Each row is a point. The ring and each string are closed loops that go straight from each point to the next, and from the last back to the first. Before rounding, they use only three directions, however many columns there are. Count how often each string passes through the ring. Passing back the other way cancels.
In the rows, 128 means zero.

Ring (9 x 4):
[[133  83 179 180]
 [140 128 192 157]
 [141 166 174 119]
 [128 174 137  88]
 [113 149  90  73]
 [110 105  55  82]
 [119  55  50 115]
 [123  37  71 143]
 [127  46 140 180]]
String (17 x 4):
[[152  87  83 118]
 [146  17  55 149]
 [150  52  96 151]
 [121  81 127 146]
 [ 97  53 179 196]
 [107  86 173 171]
 [143 109 142 139]
 [183 150 183 141]
 [170 179 188 122]
 [153 143 133 110]
 [121 114 127 123]
 [ 89 161 138  93]
 [ 95 119 124 114]
 [142 115  97 106]
 [141 112  63  86]
 [113  95 102 119]
 [ 99  84 108 129]]
Times through: 0

Ring (7 x 11):
[[214 143 136 122 132 143  97 123 129 149 129]
 [168 138 159 151 133 123  89 119 141 158  99]
 [127 131 155 164 123 113  97 122 146 154 100]
 [ 81 113 131 166 102 110 122 125 139 136 126]
 [ 99 113  87 137  86 129 145 138 129 117 176]
 [142 130  75 119  91 140 140 148 131 120 187]
 [202 146  91 107 110 150 120 145 131 133 173]]
String (16 x 11):
[[154 115 166 151 132 126 100  99 121 147 102]
 [142 127 139 148 119 124 107 122 136 144 121]
 [139 139 129 150 114 121 105 137 148 148 125]
 [ 85 135 140 177 108 101 103 140 163 153 105]
 [ 31  95 134 182  93  99 132 118 137 129 122]
 [ 65  93 118 158  93 117 142 115 121 119 148]
 [108 111 110 143  98 126 134 126 126 124 154]
 [119 130  86 135  91 129 134 149 141 126 170]
 [133 136  63 120  84 137 142 161 140 119 194]
 [167 142  53 103  86 150 144 163 133 117 208]
 [169 119  97 113 105 148 134 126 113 120 175]
 [166 127 113 126 112 139 121 127 125 132 153]
 [196 149 110 120 118 142 108 141 138 143 150]
 [249 168 124 111 135 149  88 142 143 157 135]
 [225 136 159 125 144 144  89 106 121 153 112]
 [218 143 183 141 153 132  73 104 132 167  82]]
Times through: 3

Ring (6 x 14):
[[150  98 141  85 140 147  68 184 170 158  75 123  73  98]
 [156 121  95  72 135 137  81 180 200 131  51 103 110  94]
 [141 132  99 131 140 158 118 121 166 123  92 107 122 104]
 [127 126 145 181 154 180 137  93 126 130 138 137 102 122]
 [123 112 199 194 169 190 131 112 106 144 159 173  68 136]
 [133  95 195 148 159 174  95 149 123 163 131 161  53 121]]
String (24 x 14):
[[133 131 156 162 164 173 130 130 146 121 122 154  99 129]
 [132 115 154 159 152 174 118 118 132 141 126 139  88 118]
 [116 109 187 215 159 197 140  73  85 152 175 155  73 129]
 [111 113 225 237 179 207 152  82  76 144 194 192  62 149]
 [122 122 223 206 188 194 143 127 110 128 165 203  67 154]
 [120 106 237 205 183 197 131 125  95 148 173 202  48 149]
 [121  82 228 186 163 192 105 119  84 179 169 175  32 128]
 [134  96 172 145 149 171  96 135 124 164 126 141  63 112]
 [139 113 159 135 156 165 104 151 149 140 109 146  82 118]
 [142 106 183 122 163 163  91 181 153 146 105 164  64 123]
 [148  75 173  86 140 152  51 190 149 184  89 133  42  97]
 [149  84 143  84 131 148  58 174 156 177  81 113  61  90]
 [158  82 121  47 122 134  39 199 180 178  52  96  66  78]
 [162 108 112  46 136 130  57 215 207 144  39 111  90  92]
 [149 126 135 103 156 151  98 181 185 123  76 140 100 116]
 [145 115 126 109 142 153  93 155 167 140  85 120  95 104]
 [153 115  90  79 127 140  80 161 187 141  59  90 108  87]
 [161 132  47  54 120 126  82 171 220 121  28  70 138  79]
 [155 146  69  84 139 137 106 165 214 102  47  99 142 100]
 [145 137 114 120 151 154 115 151 181 113  82 127 119 114]
 [139 118 135 132 147 162 107 137 153 137 103 127  96 110]
 [135 121 107 144 134 164 117 101 145 138 108 101 111 100]
 [131 115 117 156 133 170 118  90 130 147 121 104 103 101]
 [137 121 146 143 154 166 114 137 150 133 110 139  94 118]]
Times through: 1
String (23 x 14):
[[151 107 110  84 131 144  76 165 177 150  68 101  94  91]
 [162 103  92  43 123 128  53 197 202 153  37  88  95  79]
 [159 109 118  59 139 135  64 206 200 143  48 116  90  96]
 [157  82 124  51 123 135  40 197 178 178  55  98  65  79]
 [147  75 145  85 126 150  53 167 146 188  86 106  54  85]
 [143  66 176 100 134 158  52 168 129 197 104 126  35  93]
 [137  84 202 131 157 170  79 167 126 174 123 161  40 117]
 [136 109 186 146 165 171 105 158 139 144 121 167  67 127]
 [136 109 161 142 152 168 104 140 139 148 117 142  78 116]
 [138 116 157 140 156 167 108 145 148 138 111 145  85 119]
 [135 121 180 154 170 173 118 153 145 130 122 170  80 133]
 [135 108 159 144 151 169 105 135 136 149 118 140  78 114]
 [128  91 191 163 153 180 101 125 107 169 144 152  53 118]
 [126  76 220 168 156 185  91 130  90 187 157 165  29 120]
 [134  89 212 145 164 175  89 164 122 167 132 174  41 125]
 [141  80 197 116 153 164  69 178 133 178 113 155  38 112]
 [147  68 165  83 131 151  45 180 142 195  90 119  40  88]
 [154  94 146  70 141 142  58 203 178 160  66 127  67  98]
 [151 115 138  93 150 148  84 186 181 137  73 134  88 109]
 [144 108 132 112 141 155  90 152 159 148  91 120  88 102]
 [150 120 126  97 148 148  91 176 183 132  73 127  98 107]
 [151 127 127  97 153 148  96 182 189 123  71 134 103 112]
 [144 112 130 113 142 155  94 151 161 144  90 120  92 104]]
Times through: 2
